Rows are points. Any point is a mix of the corners, with weights that add up to 1. It lies inside the corners' shape when no weight is negative. Is each point inside? If not, which corners have a negative weight?

Corners:
(1): [-0.23  0.07]
(2): [0.11 0.63]
(3): [-0.06 -0.05]
Points:
[-0.08  0.30] => inside
[-0.19  0.11] => inside
[0.13 0.80] => outside (3)
[-0.07  0.37] => outside (3)
[-0.04  0.08] => inside

Corners:
(1): [ 0.13  0.23 -0.02 -0.04  0.28  0.39]
(2): [-0.79 -0.57 -0.02  0.17  0.04  0.39]
(3): [-0.04 -0.04 -0.32  0.04  0.51 -0.13]
(4): [ 0.26 -0.35 -0.76  0.19 -0.39  0.66]
(5): [-0.70  0.50 -0.21 -0.89  0.32 -0.22]
(6): [ 0.19 -0.49 -0.03 -0.09  0.32  0.26]
(7): [ 0.14  0.54  0.25 -0.42 -0.21 -0.25]
Points:
[-0.13  0.02 -0.27 -0.11  0.40 -0.08] => inside
[-0.02 -0.18 -0.23 -0.11  0.09  0.22] => inside
[ 0.07  0.20 -0.17 -0.20  0.23  0.14] => outside (2)
[-0.21 -0.30 -0.30  0.00  0.37  0.20] => outside (7)
[ 0.03  0.10 -0.14 -0.19  0.01  0.14] => inside
[-0.14 -0.22 -0.37 -0.07 -0.03  0.21] => outside (1)
[ 0.17 -0.18 -0.13  0.11 -0.10  0.14] => outside (1, 5)
[-0.37  0.08  0.13 -0.37  0.32 -0.09] => outside (4)

Corners:
(1): [-0.03 -0.35  0.20 -1.21 -0.08 -0.18  0.41  0.53  0.00  0.47  0.57]
(2): [-0.21 -0.07 -0.18  0.14  0.18  0.00 -0.45 -0.09  0.19  0.23  0.22]
(3): [ 0.31 -0.08 -0.05 -0.05 -0.03  0.07  0.16  0.06  0.50  0.01  0.44]
(4): [ 0.40  0.03 -0.41 -0.02  0.14 -0.13 -0.09  0.45  0.40  0.40  0.09]
(5): [-0.23  0.00 -0.24 -0.05  0.05  0.14  0.04  0.62  0.03  0.26  0.79]
(6): [ 0.08 -0.07  0.07  0.30 -0.54 -0.89  0.02 -0.35 -0.27  0.12 -0.67]
(7): [ 0.06 -0.42  0.00  0.16 -0.61  0.11  0.39 -0.42 -0.11 -0.12 -0.44]
(8): [ 0.68 -0.19  0.49  0.45  0.17 -0.16  0.37  0.09 -0.13 -0.42 -0.95]
(9): [ 0.38  0.66  0.15 -0.09  0.22  0.17  0.24 -0.27 -0.03  0.61 -0.17]
(10): [-0.27  0.08  0.02 -0.15 -0.20 -0.24 -0.39  0.24 -0.10 -0.14 -0.29]
(11): [ 0.24 -0.21  0.47  0.63 -0.06 -0.02  0.45  0.39  0.25 -0.10 -0.38]
(12): [-0.27 -0.16  0.14  0.19  0.32  0.04  0.42  0.05  0.20 -0.53 -0.16]
Points:
[ 0.01 -0.04 -0.01 -0.03  0.00 -0.08  0.15  0.14  0.16  0.14  0.06] => outside (8)
[ 0.05  0.01  0.00  0.45  0.02 -0.02 -0.07 -0.07  0.04 -0.01 -0.35] => outside (1, 3)
[ 0.11 -0.13  0.20  0.22 -0.14 -0.25  0.22  0.11  0.05  0.01 -0.29] => inside
[ 0.18 -0.02 -0.06 -0.02  0.01 -0.08  0.05  0.26  0.20  0.17  0.02] => inside
[ 0.20  0.12  0.17  0.43  0.13 -0.24 -0.12  0.08  0.14 -0.16 -0.55] => outside (1, 5, 7)
